Every row gives one point. The points of each table are mixes of a few directions, plus a little noise. Count the directions of each table, and those that both share. Where both have some left over, give the other angles between the two spaces (their principal angles), to ten degrees, smallest first.

First (7 x 2):
array([[ 60,  14],
       [ -1,   0],
       [-24,  -5],
       [ 19,   4],
       [ -7,  -2],
       [  3,   0],
       [-50, -11]])
Second (4 x 2):
array([[-55, -12],
       [ 15,   3],
       [ 19,   4],
       [ 20,   5]])
Directions: first 1, second 1, shared 1

First (5 x 4):
array([[ 18,  34,   4,  -5],
       [  6, -27,  -4,   8],
       [ 15,  18, -14, -21],
       [  4,  28,  19,  11],
       [-43, -53,  -6,   6]])
Second (8 x 4):
array([[  3, -41, -17,  -5],
       [ 23,   6,  -1,   6],
       [ -8, -16, -15,   6],
       [ 19,  15, -18,  29],
       [ 31,  -8,  45, -47],
       [-60,  15,   5,  -4],
       [ 16,  12,   6,   3],
       [-23,  17,  -5,  12]])
Directions: first 3, second 3, shared 2; angles 80

First (7 x 6):
array([[ 21,  21,  15, -27,  19,  -3],
       [ 59,   0,  -5,  -2,   0,  52],
       [-37, -26, -18,  34, -23,  -6],
       [ 22,  20,  15, -26,  18,  -1],
       [-26, -30, -22,  37, -26,   7],
       [-22,  13,  13, -16,  13, -33],
       [-17,   0,   2,   0,   1, -16]])
Second (8 x 6):
array([[ 24, -43,  52,  25,   8, -39],
       [ -8,  11,  -2,  -6,  -7,  12],
       [ 10,  -2, -14, -16, -23, -11],
       [-25, -18,  60,  -6,  -5,  30],
       [ -9,  37,   0,  30,  16,   9],
       [ 16,  -8, -21, -12, -13, -19],
       [-17,   5, -21, -25,  -2,  26],
       [  7,  19, -54,   9,  26,  -8]])
Directions: first 2, second 4, shared 0; angles 80, 90

First (7 x 9):
array([[ 10, -13,  30,  39,   4, -41,  17,  -3,  60],
       [ -5,   6, -14, -18,  -2,  19,  -8,   2, -28],
       [ -5,   7, -15, -20,  -2,  21,  -9,   2, -31],
       [ -2,   3,  -7,  -9,  -1,   9,  -4,   1, -13],
       [  0,   0,   1,   1,   0,  -1,   1,   0,   2],
       [ -1,   1,  -2,  -2,   0,   2,  -1,   0,  -4],
       [  2,  -3,   7,   9,   1,  -9,   4,  -1,  14]])
Second (8 x 9):
array([[  9, -21,  14,  16,   8, -14,  -5,   7,  10],
       [  0,  -6, -33, -30, -31,  26, -15, -16, -14],
       [ -9,  -8, -15,  17,  12,  18,  -5,  14,   1],
       [-16,  17, -10,   2,  -4,  18,   3,  16, -10],
       [  5,  23,  12, -21,  11, -14,  12, -19, -12],
       [  9,  -6,   8,   6,  -4, -20,   8, -17,  28],
       [  6, -17,  -2,  13,  17,  -3,  -3,  -3,  11],
       [ -3,  18,  26,  -4,  -8, -12,   6,  18, -14]])
Directions: first 1, second 5, shared 1

First (9 x 12):
array([[-29,   2,  46,  -5,  60,  19, -25, -29,  30, -14,  26,   8],
       [  9,   1, -27,   8, -33,  -2,  11,  11, -14,   9, -14,  -3],
       [-18,  19,  27,   3,  23,  14, -28,  -3,   7,  12,  17,   3],
       [  6, -10, -17,   1, -13,  -2,  15,  -2,  -2,  -7, -10,  -1],
       [ 20, -19,  18, -23,  22, -31,  10,   1,   3, -19,   4,  -1],
       [-12,  -9, -54,  25, -45,  30,  26, -12,  -1,  -3, -25,   0],
       [ 22,  22,   9,  -7, -15, -27, -16,  36, -26,  29,   4,  -6],
       [ -1,   6, -17,   9, -21,   7,   2,   5,  -7,   9,  -7,  -1],
       [  3, -12,  14, -11,  22,  -9,   4,  -8,   9, -16,   5,   1]])
Second (10 x 12):
array([[ -6, -23,  18,   3,  14, -17,   3,  -8,   2, -22,   9, -11],
       [-16, -11, -32,  14, -18,  -2,  40,  -7,  10,  -5,  -1,  -9],
       [ -4,  32,  15,  -9,  17,  14, -24,   8,   7,  27,  12,  11],
       [ -3,  18, -54,   8, -36,  20,  32,   4,   6,  23, -16,   7],
       [-27, -13,  20,   9,  25, -16,  14, -12,  17, -15,  25, -14],
       [ -7,  39, -29,   0, -15,  25,   9,   7,  10,  39,  -1,  14],
       [ 27, -20,  -9,  -3, -21,  -3,  -5,   4, -21, -16, -25,   0],
       [ 32, -13,  43, -16,  16, -10, -49,   7, -24, -17,  -8,   4],
       [ 21,   3,  33, -14,  16,  -1, -41,   7, -15,  -2,  -3,   7],
       [-17, -11,  -6,   9,   2,  -8,  23,  -9,  11,  -9,   9,  -9]])
Directions: first 3, second 3, shared 1; angles 40, 60

First (11 x 14):
array([[  7,   8,   5, -25,  10,   7,  -6,  -6,   0, -22,  -6,   2,   6,
          6],
       [ -9, -10,  -7,  31, -14,  -9,   9,   7,   0,  29,   7,  -2,  -8,
         -7],
       [ 12,   9,   6, -31,  16,  10,  -7,  -7,   1, -29, -10,   2,   7,
          8],
       [ 19,  10,   2, -32,  20,  12,  -5,  -3,   2, -30, -16,   7,   8,
         14],
       [-13, -12,  -8,  39, -18, -12,   9,   9,  -1,  35,  10,  -3,  -9,
         -9],
       [-21, -10,  -2,  32, -21, -13,   4,   2,  -3,  29,  17,  -7,  -8,
        -15],
       [-12,  -6,  -1,  17, -11,  -7,   2,   1,  -2,  16,   9,  -5,  -4,
         -8],
       [ 27,  13,   3, -43,  28,  16,  -6,  -3,   3, -40, -22,  10,  10,
         19],
       [ 19,  12,   5, -38,  22,  13,  -7,  -6,   2, -35, -15,   7,   9,
         14],
       [ -2, -10,  -9,  29,  -9,  -7,  11,  11,   1,  29,   2,   1,  -7,
         -1],
       [-29,  -6,   6,  20, -22, -13,  -3,  -7,  -4,  17,  24, -12,  -5,
        -21]])
Second (10 x 14):
array([[-12, -34, -21,  15,  10, -17,   5,  -4,  -4,  14, -51,  29, -24,
         -9],
       [ 10,  27,  17, -13,  -8,  13,  -5,   3,   3, -11,  41, -24,  19,
          7],
       [  9,  23,  15, -11,  -7,  12,  -4,   3,   2, -10,  36, -21,  16,
          6],
       [  3,   8,   5,  -3,  -2,   4,  -1,   1,   1,  -3,  12,  -7,   5,
          2],
       [ -5, -12,  -8,   6,   4,  -6,   2,  -1,  -2,   5, -19,  11,  -9,
         -3],
       [ -6, -15, -10,   7,   5,  -8,   3,  -2,  -2,   6, -24,  14, -11,
         -4],
       [  2,   5,   3,  -3,  -2,   2,   0,   1,   1,  -2,   7,  -4,   3,
          1],
       [-14, -40, -25,  18,  12, -19,   6,  -4,  -5,  16, -60,  35, -28,
        -10],
       [  2,   6,   4,  -3,  -2,   3,  -1,   1,   0,  -2,   9,  -5,   4,
          2],
       [ 11,  32,  20, -14, -10,  16,  -4,   3,   4, -13,  48, -28,  22,
          8]])
Directions: first 2, second 1, shared 0; angles 60

First (8 x 20):
array([[  8,  -1,  34, -14,  49,  11,  -7, -10,   8,  12, -38,   1,  -3,
        -18,  -3, -33,   4,  37, -17,   3],
       [-20, -21,  -5,  10,  -6,   1,  -7,  -4,  11, -13,  -6,  -7,   7,
          4,   7,  10, -13, -18,  20,  -4],
       [-13, -10, -21,  20, -45,  -5,   7,  -9, -14, -17,  23,   2,   2,
         -1,  -2,  14,  -1, -32,  14,  -1],
       [-11, -21, -10,  -3,  19,   0, -12,   7,  -3,  -5,  30,  -9,   5,
         15,  -7,  -4,   2, -13,  -9,  12],
       [  3,   2,  23,  -7,  15,   8,   0, -12,  10,   4, -38,   3,   1,
        -16,   2,  -9,  -5,  22,   7,  -4],
       [ 26,  34,  25,  -4,  28,   2,   7,  -4,  -6,  24, -27,  16, -17,
        -27,   5, -38,  27,  37, -38,  -7],
       [ -2,  21, -10,  11, -18, -12,   2,  20,  13,   4,  -4,   1,  -3,
         13,  23,  17,   0, -12,   6, -16],
       [  8,  -4, -32, -13, -42,  -4,   8,  14, -19,  -9,  60,  -5,   9,
         32, -25,  43, -15, -23,  19,  17]])
Second (9 x 20):
array([[  8, -11,  -3,  -9, -21,  12, -20, -14,  -7, -10,  10,   4, -24,
         14,  -1,  -3,  17, -28, -10,  -6],
       [ -2, -15,  29,  -6,  12,  -7,  11, -28,  -7, -22, -18, -11,  11,
        -10,  11,   5,   0,   7,  26,  -4],
       [ 16,  -2, -17, -14,   7,  21,   2,   9,   8,  23, -18,  15,   6,
        -14, -46,  -2, -43,  27,   7,  19],
       [  2,   7,  18, -22, -34,  25,  17,  -6, -10, -12,  14,   5,  16,
         -4,  -9,  23,  17,  -6,  -5,  10],
       [  9,   7, -30,  19,  13, -13,  -7,  11,  13,  22,  -4,  14, -15,
          9, -11, -14, -18, -10,  -4,  -7],
       [ 10,  -6,  -2,   7,  28, -12,  14, -15,  13,  15, -29,  12,   8,
         -5, -28,  -4, -42,  13,  30,   2],
       [ -2,  -5, -15,  -5,   5,  10, -26,  33, -17, -16,  -4, -26,  -8,
        -29,  42, -18,  19,  23, -28,  -4],
       [ -4,  12,  18,  12,   7, -21,  33, -10,  -1, -12,  -6,  -2,  24,
        -10,  21,  13,  10,  -4,  16,  -9],
       [-37,  12,   3,  17, -17, -14, -24,  20,   8,  12,  56, -11, -17,
         50,  20,   0,  39, -21, -30,   0]])
Directions: first 5, second 6, shared 1; angles 40, 50, 60, 70

First (9 x 32):
array([[  3,   6,   6,  -7,  12,  -3,   1,   1,   7,  -8,   1, -18,  -2,
        -20,   6, -16,   8,  -5,  -8,  -6,  13,  -7,  -6,  -7,  -4,  23,
          0,   2, -14,  -4,   9,  14],
       [ 18,   3,  -6,  11,   6,   7,  -5,   0,   6, -16,  18,   6,   4,
         -6,   1,   8, -13,  -3, -15,  12, -11,  -7,  -7, -14,   1,  -9,
         11,   1,   0,  -2,  -6, -13],
       [  5,   6, -15, -14,  -1,  18,   1, -13,  -2, -23,  -2, -15, -22,
         -9, -12,  -1,  -1,  -5,  -3, -22,  16, -11,  10,   2, -19,   0,
         11,  13,  13,  -6,   0, -14],
       [  6, -25,  -1,  23,  21,  17,   3,  10,  -5,   1,   5,  60,  26,
         43, -20,  17,  -6,  -4,  -5,  20, -14,   0,  -1, -18,  24,  -4,
          4, -24,  10,  10,  -4, -20],
       [ -3,   7,   4, -10,   1,  -5,   1,  -1,   3,  -2,  -4, -21,  -7,
        -16,   6, -12,   7,  -1,   0,  -9,  11,  -2,  -1,   2,  -6,  13,
         -2,   5,  -8,  -3,   6,  12],
       [-20,   5,  16, -18, -16, -26,   6,  10, -10,  41,  -1,  12,  -4,
          8,   5,  10,  -5,  20,  42,  -1,  -4,  16,  14,  33,  -1,   9,
        -12, -11,  -3,   3,  -4, -11],
       [ 19, -10, -16,  22,   6,  22,  -5,  -3,   1, -21,  14,  28,   9,
         18, -13,  19, -16,  -6, -19,  15, -17,  -7,  -3, -19,   7, -26,
         14,  -2,  16,   1, -10, -25],
       [-10,   5,   3,  -4, -10, -10,  -2,  -4,   2,   5, -13, -30,  -5,
        -14,  12, -14,  13,  -1,  -1,  -8,   7,   4,  -3,   5,  -5,   0,
         -9,  11,  -5,  -1,   6,  27],
       [-19,   2,  10,  -2, -18, -21,  -1,   1,  -1,  24, -16, -23,   2,
         -4,  16, -11,  13,   5,   9,  -2,  -1,  13,  -3,  14,   2,  -6,
        -17,   5,  -7,   3,   4,  31]])
Second (8 x 32):
array([[ -8,   5,  11,  -9,   2,   3,  -3,   3,  -7,  14,   9,  16,   1,
         13,  -4,  13,  -6,   8,  14,  -7,  -1,   7,   4,   8,   4,   1,
          7,   5,  -2,  -8,   4,  -7],
       [ 22, -13, -27,  21,  -5,  -7,   8,  -6,  16, -36, -23, -39,  -4,
        -33,  10, -33,  16, -21, -37,  17,   4, -18, -10, -20, -10,  -3,
        -17, -12,   5,  20,  -9,  17],
       [ 21, -13, -28,  21,  -6,  -7,   8,  -6,  16, -36, -22, -39,  -4,
        -32,  10, -32,  16, -21, -36,  16,   4, -17,  -9, -20, -10,  -3,
        -17, -13,   5,  20,  -9,  16],
       [  0,   0,   1,   0,   0,   0,   0,   0,   0,   0,   0,   0,   0,
          0,   0,   1,   0,   1,   1,  -1,   0,   0,   0,   0,   0,   0,
          0,   0,   0,   0,   0,   0],
       [-13,   8,  17, -13,   3,   4,  -5,   3, -10,  22,  14,  24,   2,
         19,  -6,  20, -10,  12,  22, -10,  -2,  11,   6,  12,   6,   2,
         10,   8,  -3, -12,   6, -10],
       [ -9,   6,  11,  -9,   2,   3,  -3,   3,  -7,  15,   9,  16,   2,
         14,  -4,  13,  -7,   8,  15,  -7,  -2,   7,   4,   8,   4,   1,
          7,   5,  -2,  -8,   4,  -7],
       [  6,  -4,  -8,   6,  -1,  -2,   2,  -2,   4, -10,  -7, -11,  -1,
         -9,   3,  -9,   5,  -5, -10,   5,   2,  -5,  -3,  -6,  -3,  -1,
         -5,  -3,   1,   6,  -3,   5],
       [-18,  11,  24, -18,   5,   5,  -7,   5, -14,  30,  19,  32,   4,
         28,  -9,  27, -14,  18,  31, -14,  -3,  15,   8,  17,   9,   2,
         14,  10,  -4, -16,   8, -14]])
Directions: first 5, second 1, shared 0; angles 40
